Every row gives one point. The window is the flat piece filled in between its corners: a triangle in 3 columns, a solid with four corners in 4, and so on. A path goes straight from each point to the next, and from the last back to the first. List the points from which the path goes on through the window.

Window (4 x 4):
[[-0.08 -0.14  0.54  0.70]
 [ 0.12  0.11  0.06  0.53]
 [-0.36  0.16  0.10  0.12]
 [-0.17 -0.22 -0.27 -0.96]]
Path:
(1): [-0.26 -0.31  0.06  0.38]
(2): [-0.19  0.17  0.28  0.14]
(3): [0.18 0.09 0.75 0.23]
(4): [-0.20 -0.22  0.35  0.75]
(5): [-0.17 -0.38  0.28  1.30]
(6): [0.21 0.53 0.61 0.64]
(7): [0.23 0.16 0.50 0.37]
(8): [-0.10 -0.08  0.08  0.60]
(9): [-0.63 -0.50 -0.58 -0.67]
(10): [ 0.17  0.03  0.03 -0.90]
(11): [-0.08  0.12 -0.01 -0.72]
(12): [-0.70 -0.10 -0.79 -0.34]
Through the window after points: 1, 3, 7, 9

Window, 8 rows:
[[-0.78  0.06  0.39  0.07  0.15 -0.09  0.65 -0.01]
 [ 0.46 -0.64  0.87 -0.07 -0.62  0.55  0.04 -0.53]
 [ 0.78 -0.27 -1.00 -0.32 -0.23  0.15  0.39  0.86]
 [-0.60  0.19 -0.17 -0.14  0.91  0.65  0.26  0.55]
 [ 0.03 -0.18 -0.51  0.76  0.52 -0.16 -0.65 -0.09]
 [ 0.28 -0.98  0.23  0.33  0.56 -0.63  0.92  0.15]
 [-0.54 -0.44 -0.21  0.01 -0.06  0.63 -0.60  0.65]
 [-0.16  0.37  0.72 -0.83 -0.13 -0.26  0.08  0.06]]
Path:
(1): [ 0.25 -0.49  0.31  0.64  0.39 -0.41  0.46  0.45]
(2): [ 0.09 -0.93  0.03 -0.21  0.47 -0.38  0.89 -0.06]
(3): [-0.66 -0.29 -0.50 -0.04  0.58 -0.10 -0.05  0.09]
(4): [0.17 0.54 0.26 0.60 0.65 0.17 0.24 0.87]
(5): [ 0.10 -0.11  0.73  0.40 -0.18  0.40  0.06  0.30]
(6): [-0.16 -0.60  0.01 -0.16 -0.22  0.03  0.01 -0.25]
(7): [-0.23 -0.09 -0.01 -1.04 -0.06 -0.02  0.05 -0.51]
(8): [-0.06  0.29  0.84 -0.23  0.00 -0.24  0.17  0.48]
(9): [-0.23  0.19  0.28 -0.09  0.37  0.20  0.18  0.44]
(10): [-0.51 -0.49 -0.37 -0.86  0.46  0.37  0.21 -0.16]
(11): [-0.33 -0.41 -0.61 -0.17  0.48 -0.03 -0.10 -0.13]
(12): [ 0.05  0.00  0.10  0.65  0.15 -0.05 -0.16  0.13]
Through the window after points: 1, 7, 9, 11

Window, 9 rows:
[[-0.87  0.24  0.77 -0.50 -0.89  0.65 -0.29 -0.25 -0.04]
 [ 0.32  0.21 -0.02  0.54 -0.38 -0.23 -0.64  0.36  0.43]
 [ 0.35 -0.68  0.46  0.32 -0.32 -0.10  0.82 -0.77  0.39]
 [-1.25  0.05  0.09 -0.17 -0.13 -0.20  0.45 -0.27 -0.11]
 [ 0.44 -0.24  0.21 -0.32  0.04 -0.50  0.25  0.85 -0.15]
 [-0.01  0.32 -0.11  0.16  1.11 -0.38  0.47  0.05  0.07]
 [-0.06  0.86  0.40  0.14 -0.40  0.18  0.13  0.60  0.05]
 [ 0.35  0.34 -0.28 -0.01 -0.60 -0.66 -0.49 -0.22 -1.04]
 [ 0.05 -0.24 -0.39  0.35  0.42  0.29  0.86 -0.29  0.35]]
Path:
(1): [-0.13  0.74  0.02 -1.02 -0.52 -0.08 -0.54 -0.19  0.35]
(2): [-0.46  0.12  0.67  0.48 -0.39  0.46  0.40  0.24 -0.18]
(3): [-0.23 -0.12  0.25  0.69 -0.27  0.12 -0.15  0.44 -0.54]
(4): [ 0.03  0.50 -0.18 -0.26  0.03 -0.54 -0.04 -0.20  0.91]
(5): [ 0.43 -0.08 -0.16 -0.63 -0.14 -0.06  0.30 -0.24  0.98]
(6): [-0.74 -0.21  0.79  0.83 -0.20  0.26  0.65 -0.17 -0.36]
(7): [-0.14 -0.27  0.43 -0.09  0.29 -0.36  0.22  0.41 -0.62]
(8): [ 0.34  0.12 -0.19 -0.50 -0.25 -0.13  0.72  0.24  0.45]
(9): [ 0.16  0.28  0.06 -0.18  0.15 -0.46  0.33 -0.13  0.32]
(10): [-0.12 -0.32  0.56  0.91 -0.40  0.67  0.39  0.23 -0.25]
(11): [-0.44 -0.69  0.47  0.57 -0.32  0.25  0.53 -0.02 -0.60]
(12): [-0.28  0.08  0.12 -0.20 -0.15 -0.30  0.36 -0.33  0.33]
Through the window after points: 1, 3, 9, 11

Window, 11 rows:
[[-0.44 -0.19 -0.66 -0.05 -0.14 -0.78 -0.18  0.05 -0.81  0.17 -0.30]
 [ 1.02 -0.77 -0.46  0.53 -0.31  0.92 -0.05 -0.29  0.35  0.18  0.50]
 [ 0.64  0.58 -0.25 -0.67 -0.50 -0.47  1.18  0.69  0.97 -0.02  0.47]
 [ 0.40 -0.04 -0.01  0.44 -0.09 -0.42 -0.14  0.21  0.04 -0.24 -0.93]
 [ 0.09 -0.12  0.31  0.23 -0.30 -0.61 -0.61  0.31 -0.13 -0.39  0.15]
 [ 0.66  0.68  0.43 -0.01  0.63  0.70  0.38 -1.04 -0.42 -0.12 -0.26]
 [ 0.51 -0.19 -1.22  0.09  1.01 -0.58 -0.47 -0.74  0.12  0.30 -0.28]
 [ 0.17  0.03  0.07  0.17  0.11 -0.07  1.18 -0.14 -0.02  0.06  0.53]
 [-0.30 -0.19  0.29 -0.05 -0.17 -0.21 -0.18 -0.18  0.20  0.02 -0.15]
 [ 0.10 -0.15 -0.25 -0.06 -0.02 -0.04  0.20  0.89  0.23 -0.59 -0.32]
 [ 0.14  0.27 -0.56  0.98 -0.67  0.06 -1.08 -0.53  1.11 -0.04  0.82]]
Path:
(1): [ 0.26 -0.53  0.03 -0.09 -0.17 -0.08  0.20 -0.33  0.12 -0.55 -0.32]
(2): [ 0.16 -0.15 -0.61 -0.12  0.09 -0.22 -0.15 -0.63  0.34 -0.54  0.00]
(3): [ 0.30  0.11 -0.46  0.11  0.28 -0.32 -0.02 -0.07 -0.01  0.45  0.06]
(4): [ 0.38  0.07  0.42  0.47  0.08  0.15 -0.12  0.03 -0.01  0.65  0.42]
(5): [ 0.21  0.06 -0.21  0.09 -0.38  0.15  0.24 -0.32  0.24 -0.53 -0.03]
(6): [ 0.54 -0.26 -0.04 -0.20 -0.56  0.19  0.05 -0.70  0.80 -0.64 -0.06]
(7): [ 0.30  0.51 -0.30  0.65  0.50 -0.19  0.18  0.89 -0.12  0.54  0.34]
(8): [ 0.15  0.33 -0.24  0.15  0.19 -0.32  0.15  0.41 -0.26  0.28  0.01]
Through the window after points: none
